Every row gives one point. To make a cloud, some directions were put in groups of two or more. Within a group, all points are equally far from the middle, so they leave a hole (a ring in 2 directions, a hollow ball in 3). The other directions are filled evenly. Then the cloud was stretched, turned, moved and blurred a little. How many holes are there, and how many directions does each take, smallest first?
In the rows, zero is written as 128.

Cloud:
[[ 89 102 110]
 [124 113 169]
 [111 108 165]
 [125  89 154]
 [ 92 146 103]
 [ 84 131 104]
 [156  98 142]
 [ 83 126 142]
 [111 126 167]
 [ 83 115 108]
 [118  96 160]
 [112 156 101]
 [ 99 153 144]
 [149 102 157]
 [161 107 140]
 [131 162 123]
 [156  98 141]
 [101  96 103]
 [143 106 163]
 [ 82 116 137]]
Holes: 1 (3)

Cloud, 20 rows:
[[ 99 127  76]
 [156 160 100]
 [163 119 114]
 [115  71 111]
 [149 124 158]
 [156 121  78]
 [169 101 113]
 [ 97 115 146]
 [114 121 148]
 [ 98 137 101]
 [171 137 117]
 [183 114 131]
 [141  85 108]
 [119 100 139]
 [149 137 159]
 [170 125 101]
 [162 137 124]
 [162 129 154]
 [112 147 123]
 [ 86 126 109]]
Holes: 0

Cloud, 31 rows:
[[140 127 165 110]
 [108 139  82 153]
 [122  99 111 107]
 [138 175 124  98]
 [ 98 133 139 165]
 [109 130 116 173]
 [141 160 144  91]
 [119 183 116 117]
 [ 95 102 112 148]
 [159 123  99 118]
 [105 133  86 158]
 [ 88 127 162 132]
 [122 138  89 163]
 [ 72 142 136 103]
 [149 105 112 113]
 [137 158  81 119]
 [142 161 136 151]
 [139 172 128  96]
 [106 136 156  85]
 [157 136  90 129]
 [ 82 163 138 134]
 [127 154  77 136]
 [164 132 110 143]
 [ 87 132 133  85]
 [120 135 103 171]
 [145 146  96  93]
 [126  98 113 109]
 [143 162 145  95]
 [ 85 130  88 137]
 [105 159  80 132]
 [107  96 140 141]]
Holes: 2 (2, 2)

Cloud:
[[114 164 148  84 103 144]
 [139 144 115 118  67 111]
 [147 133  98  99 130 110]
 [112 161 157  85  95 112]
 [118  92 171 131 137 121]
 [145 134 118 127  70 116]
 [109 103 149  99  94 172]
 [ 86 101 109 142 102 111]
 [146 158 108 118  82 147]
 [139 137 113  82 119 113]
 [112 102 155  98  60 105]
 [145 137 120 139  76 120]
 [ 90 167 143 139 110  92]
 [119 174 107 130  83 146]
 [ 78 142 158 112 126 142]
 [ 99 108 152 162  96 119]
 [159 132 125  95  95 141]
 [126 112 159 158 105 108]
 [ 96 147 131 144 147 151]
 [106 133  92 125 142 102]
 [ 92 113 106 144 109 142]
 [ 90 129 155 102 110 186]
 [136 157 176 123 106 130]
 [155  86 129  99 116 142]
 [ 99  84 120 101  94 117]
 [ 72 136 156  98 123 109]
 [124  74 106 115 121 126]
 [154 119 161 100  99 173]
 [108 110 102 123 100 182]
 [128  98 152 102 113 183]
 [ 81 127 104 119  75 151]
 [113  99 167 103  89 128]
 [144 148 113 139 142 119]
 [ 86 156 153 125 133 127]
 [143 144 147 138 155 101]
 [144 150 144  86  90 144]
 [125 101 173 134 130 144]
 [ 98  92 144 149 160 113]
 [113 167 157 142  94  88]
 [170 121 109  99 125 132]
 [111 147  97  99 108 136]
 [171 127 116 106 103 162]
 [148 150 153  89  97 150]
 [115  87 115 152 134 126]
 [126  86 114 109 106 161]
 [127 166 166 132 113 120]
 [ 97 101 163 126 142 142]
 [118  69 120  97 126 118]
 [109 115 174 144 108 161]
 [149 126 114  90 115 100]
 [139  97 112 130  94 170]
 [127 163 154  91 129 160]
 [ 98 121 139  91 121 183]]
Holes: 2 (2, 2)

Cloud:
[[155 107 134 173 149 138]
 [132 174 165 134 133 124]
 [100 121 127 177  95 105]
 [107 102 165 125 114 106]
 [131 155 154 180 122 136]
 [128 146 149 117 178 131]
 [142 109 128 154  78  91]
 [ 96 164 160 126 118 135]
 [157 130  70 144 129 145]
 [168 117 120 128 108  77]
 [158 112 162 112 120 108]
 [137 152 161 126 151 152]
 [149 160 118  99 146 147]
 [132 178 111 149 111 157]
 [ 89 147  97 127  92 146]
 [161 180 120 138 107 131]
 [156  98 116 167  91 125]
 [154 135 124 124  65 115]
 [ 86 151 117 114 101 149]
 [107 177 134 142  89 111]
 [119 131 104 141  84  77]
 [101 126 150 151 125  80]
 [147 113 116 139 140 173]
 [163 114 124 167 151 106]
 [137 128 100  80 101 131]
 [103 133 104 152  69 133]
 [ 97 152  93 165  91 127]
 [ 98 106 159 152 112 106]
 [143 160 160 128 139 149]
 [ 91 136 134 122  90 148]
 [ 86 127 164 124 143 116]
 [125 186 125 117 127 144]
 [117  98 157 140  95 124]
 [115 125 120 155 180 137]
 [112 154 132 149 140  77]
 [168 113 106 130 145  90]
 [104 154 113 127 143  77]
 [168 142 142  98 104 109]
 [112 163 140 156 121 167]
 [102 121 140 146  78 138]
 [172 115 113 172 110 113]
 [160 136 141 113  78 115]
 [161 107 102 110 150  98]
 [151 140  98  98  79 121]
 [159 121 131 175 116 152]
 [121 125 111  74 112 109]
 [ 98 152 135 148  76 127]
 [ 99  90  94 154 112 121]
 [117 156  83 174 128 129]]
Holes: 2 (2, 4)

Cloud, 80 rows:
[[142 105 148 160 165 134 137  71]
 [147 105  90 165 149 110 134 133]
 [166  97 101 133 120  89 141 125]
 [167 161 127 125 138 107 118  73]
 [151 132 160 154 174 107 117 162]
 [189 125 143 115 150 106 132  88]
 [140  91 144 139 119 185 111 122]
 [ 89 132 147  97 110 157 121 152]
 [107 114 181  96  99 141 115 110]
 [170 108  94 123  98 146 130 117]
 [113 108 167  90 131 141  88 114]
 [125 105 145 108 164 161 106 163]
 [141 143 168  99 171 146 162 159]
 [127 122 153 136  96 177 149 161]
 [150  73 121 142 118 164 113 130]
 [109 162 165 140 138 176 140 113]
 [140 112 138  97 138 100  74 117]
 [137 169 114 117 140 118  95  89]
 [153 100 163 116  80 145 140 128]
 [162 124 153 178 147 123 167 125]
 [105 130 110  86 109  91 144 114]
 [133 118 156 108 130 141 189  82]
 [106 120  98 138 144  87 133 116]
 [ 89 141 128 142 130 171 145 147]
 [150 122 131 137  88 142 127 173]
 [111 133 148  78 130 129  89 149]
 [127  99 128 113 166 142  90 149]
 [136 126 117 117 157 145 132 192]
 [108 134 138  62 107 114 145 124]
 [140 127 125 135 106 121  91  72]
 [110 129 151 111  92 102 144 162]
 [136  89 109 102 114 114  88 114]
 [156 131 163 114 170  85 105 138]
 [118 136 105 104 130 125 193 125]
 [166  80 113 161 150 147 146 119]
 [120 129 103 126 109  85 148 148]
 [123  92 130 118 187 111 122 119]
 [ 94 105 128 117 133 123 185 137]
 [110 114 173 151 150 119 175 144]
 [114  85 170 147 135 127 116 169]
 [117 119 119  67 109 114 146  94]
 [169 128 128 123 112 153 101 162]
 [138  99 178  84 105 116 138 132]
 [164 133  96 104 136 154 106 125]
 [126  85 152 129 134 142 159 184]
 [135 140 159  62 126 112 106 138]
 [118  94 172  84 109 121 107 120]
 [178 124 146 130 133 178 122 108]
 [161 128 126 125 102 126  80 132]
 [156  99 155 117 128 105 124  65]
 [132  91 153 150 142 178 107 115]
 [142 160 104 130 138 147 157 171]
 [129 117 172 107 141 108 180 153]
 [135 100 100 149 137 113  89 111]
 [147 145 180 143 151 116  94 151]
 [158 126 136  77 115 121  90 140]
 [162 128 139 147 140 135  75 115]
 [139 105 156 126  89 169 161 147]
 [119 128 118  92 107  94 109 162]
 [143 109 104 110 113 117  80 115]
 [153 115 109 127 134 177 113  98]
 [153 164 145 159 140 102 149  94]
 [166 110 105 119 123  79 140 113]
 [157  96 162 111 152 165 170 139]
 [144  94 148 140 142 123  77 147]
 [136 108 127 168 116 181 165 123]
 [114 141 167 163 101 134 105 124]
 [148 131 102 132 189 123 132 117]
 [126  94 110 131 156  96 138  82]
 [136 152 111 129 103 142 176 157]
 [123  86 159 156 108 125 150 162]
 [135 184 161 139 152 105 130 134]
 [132 129 160  70 152  87 129 119]
 [147 122  92  98 128 166 139 100]
 [150 127 155 136 103 105  86 141]
 [157 127 156  84 167 133 131  85]
 [120 142 167 131 151  82 123 155]
 [113 142 166  96 140  80 137 140]
 [107 158 134 160 120 160 115 100]
 [107 121 189 120 123 114 102 148]]
Holes: 2 (4, 4)

Cloud, 77 rows:
[[ 98 129 117  87 114 111 109  82]
 [134 145 127  87  78 135  94  89]
 [144 113 172 153 176 127 117 125]
 [ 95 144 126 137 102 146 151 123]
 [ 94 170 130 136 172 128 139 133]
 [132 150 164 110  89 115  96 134]
 [156 134  97 108 143 177 128 131]
 [131 183 135 111 104 138 112 113]
 [105 116 133 146 117 154 121 148]
 [132 142  79 130 112  95  95  78]
 [109 150  99  59 112 168 129 119]
 [104 161 123 125 170 117 139 103]
 [134 119  97  88 138 162 109 109]
 [147 127 101  84 157 118 132 126]
 [114 132  87 155 151 130 165 128]
 [104 121  78 120 150 130 109 115]
 [107 130 126 129 146  74 129 109]
 [115 128 150 136 155 169 144 159]
 [120 175 108 126 115 109 131  92]
 [166 108 103  78  96 102 146  66]
 [107 151 108 103 181 129 105 112]
 [129 133  61 113 118  93 106 120]
 [102 148 161 146 143 113 140 100]
 [139 153  85  83 111  96 140 118]
 [170 145 132 151 150 109  79 140]
 [103 130 117 158 146 173 129 154]
 [150 125  59 106 112 103 109 111]
 [124 143  97 164 153 165 104 148]
 [166 122 112  75 135 129 134 125]
 [ 85 125 104  80 102 165 132 124]
 [122 142 105 136 183 161 128 131]
 [136 137  96  98  64 128 101  90]
 [128 137 158 150 180 138  82 130]
 [133 188 141 111 120 145  96 108]
 [132  95 166 140 160 139 130 124]
 [147 158 108  89 132 173 139 137]
 [124 160 125 107  77 140 131 105]
 [143 103 132 101 184 114 140 128]
 [100 124 127  80 134 142  82 132]
 [115 137 129 138 112 160 125 174]
 [103 111 115 163 129 106 106 130]
 [145 149 116  88 145 109 114 133]
 [ 83 145 106 156 162 116  94 119]
 [117 156 132 168 118 144 130 142]
 [ 73 183 128 143 175 162 118 117]
 [137 133  95 139  91  76 142 102]
 [133  97 118  99 167 114 134 114]
 [127 118 110 129 134 188 114 105]
 [123 153 104  89 131 209 113 118]
 [107 106 115 110 100 121  97 154]
 [136 165 114  79 121 128 158 134]
 [167 114 108 129 125 101  66 103]
 [166 148 129 112  97 138 117 144]
 [147 174  94  94 129 128 114 116]
 [122 132 124  72  92 137 129 111]
 [121 157 149 145 152  96 126  96]
 [138 154  86  82 128 125  98  89]
 [125 132 103 143 166 132 100  98]
 [169 128 140 125 104 131  64 125]
 [150 133  98 140 139 157  94 143]
 [116 158 145 120 129  58 111 124]
 [ 67 138 118 147 118 118 142 145]
 [110 132 177 182 143 117  89 143]
 [126 153 154 176 132 102 121 149]
 [154 172 134  96 108 120 136 101]
 [114 140 106  89  86 188 128  91]
 [140 134 127  84  77 125 127  99]
 [116 145  87  95 108 100 109  89]
 [155 124  85  85 102  81 150  98]
 [127 149 154 114 163 145 130 166]
 [ 92 156 116  78 105 118 104  99]
 [108 167 140 105 115 123 154 140]
 [147 130  75 112 107 101  81  92]
 [143  93 131 149 107  98 119 111]
 [154 161 141  86 131 102 142 104]
 [110 142 135  70 134 164 107 131]
 [118 153 138 146 159 133 169 128]]
Holes: 1 (4)

Cloud:
[[139 186 137 101 138 100 114 124 129]
 [103 133 184 110  82 125 106 172 146]
 [131 160 120 120  92 143 123 146 171]
 [117 158 152 124 166 125 123 116 130]
 [136 136 153  92 184 115 106 100 139]
 [143 150  86  96 163 118  84 121 126]
 [125 170  83 133 158 138 137 127  79]
 [ 92 125 123 162 133 128 169 137 182]
 [ 96 106 101 115  89 109 126 129 144]
 [130 135 131 125  89 108  97 171 104]
 [130 163 126 137 145 120 119 122 103]
 [144 131 129  88 113  81  94 123 143]
 [173 157 100 122 148 142 150 154 124]
 [133 147 113 113 134 154 115 130  85]
 [126 140 107 116  52  99 163 176 152]
 [143 144 124 103 157 127 136 158 116]
 [108 166 157 101 101 156  88 137 130]
 [104 134 119 167 107 119 140 124 178]
 [169 134 119  97 113 100 141 146  96]
 [138 131 152  96 151 114  72 140 120]
 [123 136 150 105 131 135  98 148 156]
 [113 182 116 147 101 101 148 126 109]
 [111  87 133 114 162 118 101 176 116]
 [162 126  93  84 112 100 127 132  81]
 [135 170 101 118 121 116 142 127  66]
 [138 179 106 101 129 121 127 128  72]
 [121 145 156  77  88 124 132 168 143]
 [ 92 107 167 135 185 129 144 132 146]
 [ 98 115 151  98 161 146 132 151 105]
 [132 137 151 116 142 103  87 140 145]
 [136 117  91 137  72 110  93 152 100]
 [134 127 157 100 171 155 105 135 141]
 [165 134 109 116  96 102 173 162  87]
 [ 94 168 119 129 114 112 164 157 168]
 [111 131 146 143 188 124  94 147  78]
 [106 133 133 103 127 144 129 117 103]
 [104 159  98 135 119 165 122 142  97]
 [125 195 151 140 121 133 131 158  98]
 [112 186 103 104 121 103 127 114  81]
 [ 89 138 142 129 124 165  84 140 139]
 [113 125 148 152 105 114 156 128 172]
 [151 164 132  94 130 108 133 144  77]
 [150 143 116 108  67  79 128 136 124]
 [137 104 121 136 165 102 125 121 127]
 [139 148  96 113 167 125 134 129 115]
 [162 132 114 135 135 144 126  96  84]
 [101 149  89 153 142 143 151 149 117]
 [136 152 136  92 129 131 108 182 113]
 [138 159 131 114 138 107 178 155 130]
 [154 157 134 124  85  63 156 145 116]
 [169 179 132 109  80 105  95 139 123]
 [154 181 120 112 126  75 109 118 135]
 [113 137 105 127 124 137 134 138 178]
 [138 155 111  95 167 103 157 150  94]
 [133 153 158 121 145 132 137 107 201]
 [137 115 116 162 148  94 140 135 153]
 [117 174 155 118 131 109 155 180 137]
 [103 149 144 121 189 132 129 158 116]
 [132 122 138  96 162  97 115 132  95]
 [151 127 177 138 123 121  86 149 144]
 [147 180 137  81 158 102  85 111 111]
 [158 133 144 105 115 108  85 133  98]
 [132 137 116 143 110  86 139 128 135]
 [124 147 150 109 118 147 129 165 121]
 [122 114 120 125  77 143 136 136 171]
 [111 127 151 102 100  80 108 164 172]
 [136 168 148 129 113 129 172 153 109]
 [100 117  97 151 100 173 123 151  82]
 [115 159 114 107 152 161 153 154 117]
 [124 165 101 105  94 119 114 170 112]
 [114  89 156 126  95 129 132 179 121]
 [138 162 181 134 154  83  98 138 118]
 [157 172 107 113 129  94 146 110 153]
 [156 174 123 122  74  88 106 155 123]
 [133 106 147 133 108 150 110 157 117]
 [132 139  93 116 152 177 156 152 128]
 [118 113 145  96  91 142  92 132  96]
 [132 145 109 111  54 103 165 155 154]
 [141 111  94  90 119 106  61 130 118]
 [134 162 170  98 159  84 112 132 133]
 [102 127 123  69 141 125 129 178 137]
 [137 115 119 139 142 119 108 161  68]
 [124 154 102  86 137 116 118 159 111]
 [100 145 125 115 131 115 148 158 171]
 [ 89 121 173 139 170 136 122 137 104]
 [158 138 128 126  91 106  81 119 125]
 [128 209 105 139 116  87 122 157 135]
 [109 164 113  88 112 120 152 108  71]
 [142 157 127  93 152 155 143 146 119]
 [109 126 147 141  97 139  97 130 104]
 [108 121 158 146 109 138 111 164 181]
 [127 163  95  85 113 144 179 150 122]
 [119 125 129 129  68 123 170 162 147]
 [111 113 171 104 143 156 109 109  83]
 [123 125 166  87  96 148  95 158 128]
 [131 178 114 104 138  97 137 157 108]
 [132 177 103 165 121 118 124 150 121]
 [110 165 125 100 177 117 101 168  63]
 [125 103 130  74 140 114  96 139 116]
 [129 145 110 106 111 149 174 144 118]
 [104 144 126 139 120 153  96 176 100]
 [127 136 147 112 124 154 125 202 105]
 [135 123  60  97 116 104 117 156  85]
 [ 81 131 167 124 116 118  62 136 141]
 [171 132 122  94 125  93 152 175  95]
 [125 137 166 109 120 163  76 165 130]
 [104  98 109  92 129 131 101 131 154]]
Holes: 0

Cloud (104 x 9):
[[133 106 110 159 126  82  74 132  95]
 [117 109 162 165 167 117 143 125 107]
 [167 140 138 128 159 133 119  78 142]
 [158 145 162 160 125  81 105 151 138]
 [139  72 167 116 132 139 102  86 125]
 [130 128 102  87  94 101  99  96 120]
 [145 115 139 148 181 113  98 170 144]
 [138  86 117 104 144 119 133 165 122]
 [117 147 170 135  75 118 147 121 130]
 [171  99 163 126 150 114 162 152 145]
 [139 125 104 113  84  98 162 124 127]
 [123  72 109 179 154 125 130 107 125]
 [139  68 105 139 104 173 118 151 126]
 [156 115 135 152 155 135  88 175 154]
 [169 114 168 150 140 131 114  85 105]
 [134 134 130  71  98 132 119 105 155]
 [169 135 151  98  91 105 142 161 110]
 [ 94 128 118 102  79 148 123 114 108]
 [141 130  93 101 110 116 128 164 158]
 [ 93 124 150  91  83 124 133 151 127]
 [122 106 106  80 124 138 130  83  95]
 [126  96 150 124  88 147  88 128 167]
 [112 124  82 136 130 120 144 149 106]
 [137 138  92 128 164 101 143 101 111]
 [187 136 148  96 108  99 153 139 129]
 [ 85 111 106 130 107 145 116 114 166]
 [133 131 125 179 122 123 105 116 166]
 [168 148 134 131 101 116  80 165 147]
 [ 93 140 165 125 115 101 154 113 106]
 [127  97 100 102 133 156  82 149 138]
 [ 97  79 162 115 140  86 112  97 153]
 [168 111 145  99 174  89 121 135 138]
 [173 122 167 105 149 102 129 153 107]
 [153 134 105  93 160 113 106  85 110]
 [144 156 130  93 106 139  80 111 132]
 [132  73 166 124 126 149 154 154 137]
 [113 130 131 105  83 174 122 113  80]
 [160 106 164 151 128 134 130  92 172]
 [168 158 160 127  87 140 118 126 120]
 [104 118  89 115  89 130 139  90 113]
 [ 80 106 107 127 153 118 107 151 109]
 [179 131 141 139 100 114 157 101 147]
 [139 131 125  99 101  80 113 149  92]
 [118 113 135 157 178 105 119 119  73]
 [186 123  98 115  86 156 118 121 104]
 [167 126 124  81 145 116 128 126 102]
 [158 140 104 120  81  89 132 139 115]
 [169 133 128 107 116 152 138 166  96]
 [132 140  94 108 137 171  79 113 113]
 [138 109 144 136  80 151 106 164 154]
 [116 144 149 115 100 133 120  77 165]
 [181 143 148 111 151  89 159 145 145]
 [124 116 104  91  92 117 107  87 135]
 [139 125 145  96 159  78  98 100 102]
 [124 105  90 107 125  99 158 124 110]
 [151 108 145  92  95 107 102 106  76]
 [106 101 157 146  95 169 134 156 115]
 [136 146 118 155 115 130 154 148  76]
 [159 121 145 163 157  96 128  99  95]
 [143 119 157 148 158 134 159 109  79]
 [ 78 109 107 155 102 141 106 135 122]
 [129  98 132 111  83  86 106 114  83]
 [123  86 106 111 130 120 108 142 187]
 [150  80 135 134 138 183 158 108 108]
 [165 108  96 126 106 173 121 162 115]
 [126 106 118  71 125 133 136 128 116]
 [ 84 127 126 117 161 100 110 156 118]
 [140 103  88 127 170  89 130 104 123]
 [105  91 152 133  98 140 102 123 186]
 [117 106 138 144 139  79 147 142  99]
 [127  99 140 126 108  87  88 159 112]
 [168  91 144 128 130 155 175 127 104]
 [181 130 107 145 109 109 118 123 166]
 [ 77  84 116 135 139 172 101 108 123]
 [ 81 112  90 117 104 148  88 127 103]
 [166 113 132 127  57 139 122 108 107]
 [140  97 121 104 142  70 151 120 149]
 [162 115 150 149 178 140  97 105 157]
 [131 113 122 142 154 100  74 172 166]
 [109 118 125 138 166 102 157 116  99]
 [110 130 115 145 118  76  76 107 113]
 [156 109 143 104 110 149 143 171  94]
 [138 150 171 148 158  83 121 112 116]
 [120 178 149 141 122 102 133 130 116]
 [164 131 114 164 142 111 123  98 161]
 [132  96 163 132 151 178 149 133 128]
 [155 169 115 155 111 129 117 108 117]
 [108 132 105 132  98 150 126  73 118]
 [122 149 148 136  80 151 127 109 143]
 [162 144 165 125 150 123 143 162 105]
 [153 108 145 126 111 144 159  86 162]
 [122  98 192  86 130 123 129 138 121]
 [123  65 143 112 144 103  94 134 140]
 [169 153 133 141  94 133 150 111 137]
 [148 165 148 125 114 163  95 150 149]
 [150  81 134  93 125 127 112  80 134]
 [108 129 141  95 108 121  73 155 115]
 [135  98 135 169 168 113 146 115  87]
 [107 136 195 121 102 111 132 104 125]
 [109 171 139 113 127  88 108  83 151]
 [117  81 129 115 158 141  70  89 136]
 [123 147 146  88 152 139 141  92 137]
 [ 93 113 130 138  90 157  99 105 149]
 [115 112 148  88 113 107 106 145  85]]
Holes: 2 (4, 4)
